Each row of a before or after table is a point. One or more steps were done to the points. Then noise was added and the rows were shuffled. The steps act on how far a point lies along the listed directions, d1 being the first. What was done? A step turns or swaps two directions, mirrors them in a line or flattens them onto one, adds a multiple of one to another, or multiplies one. Angles are multiples of 10 degrees, from the lower direction toward the higher: turns from -170 to 170, lines from 10 to 170 but not 90. Use the fewest steps. Two steps may share a direction if one is a turn and the other turns, adds or multiplies; they go together, in the order done. Otherwise the lowest direction goes first.
In the rows, zero is written as 128.

Directions:
(1): 142 171
(2):  85 142
Before (10 x 2)
0: 155 111
1: 119 139
2: 133  92
3: 130 151
4: 118 154
5: 145  94
6: 107 122
7: 157 109
8: 141  98
9: 120  97
After (10 x 2)
0: 172  86
1:  93 161
2: 102 144
3:  81 130
4: 123  96
5: 204  95
6: 199  98
7: 183  81
8: 157  85
9: 123 153
Steps: multiply d2 by 2.5

Directions:
(1):  73 133 101 110
(2): 110  96 174 103
(3): 121  78 110 164
Before (11 x 4)
0: 134  98 134 136
1: 170 131 143 153
2: 142 111 151 116
3: 157 137 147 135
4: 117 134 142 114
5: 136 120 146 129
6: 134 125 127 132
7: 115 128 145 105
8: 134 158  90 145
9: 136 141 148 123
10: 131 109 157 123
After (11 x 4)
0: 208 111 174 163
1: 174 124 125 161
2: 103 115 113 138
3: 168 122 138 151
4: 251 123 203 166
5: 172 142 123 138
6: 188 114 130 156
7: 145 131 136 129
8: 154 109 146 152
9: 102 112  99 138
10:  96 133 157  91
Steps: multiply d1 by 3; turn d2 and d3 by 140 degrees

Directions:
(1): 118 121  85  91 123  74 106  90
(2): 171 163 145 155 133  69 123 152
(3):  89 128  77 175 138 125 107 164
(4): 108 161 137 174  93 131 132  71
(5): 192 110  84 145 100 154 120 119
(6): 125  75 167 147 111 117  73 126
Before (9 x 8)
0: 164 139 107 131 130 150 173 104
1:  49  69 117 130 155 141  99 169
2:  69 107  74 199 135 159  74 126
3:  64 144  97 171 130 153 121 175
4: 112 141 148 137 162  68 124 118
5: 113 119 195 114 139 127 146 113
6:  71  95 144 126 134 145 136 162
7: 160 135 185 133 154 118 130 203
8:  98 153 104 136 124 100 109  95
After (9 x 8)
0: 119 167  96 130 122 116 132  94
1:  82 107  51 176 134 118  63 104
2:  63  98 142 128 124 115 118 145
3: 165 123 121 150 137 163 167 130
4:  61 131  83 171 126 127 101 157
5:  49  86 111 109 150 100  97 137
6: 108 155 143 130 155  84 142  99
7: 130 106 182 144 145 110 101 189
8: 111 121 197 129 127 126 141  99
Steps: turn d1 and d6 by -40 degrees; turn d1 and d3 by -20 degrees; multiply d2 by 0.7; turn d4 and d5 by 20 degrees
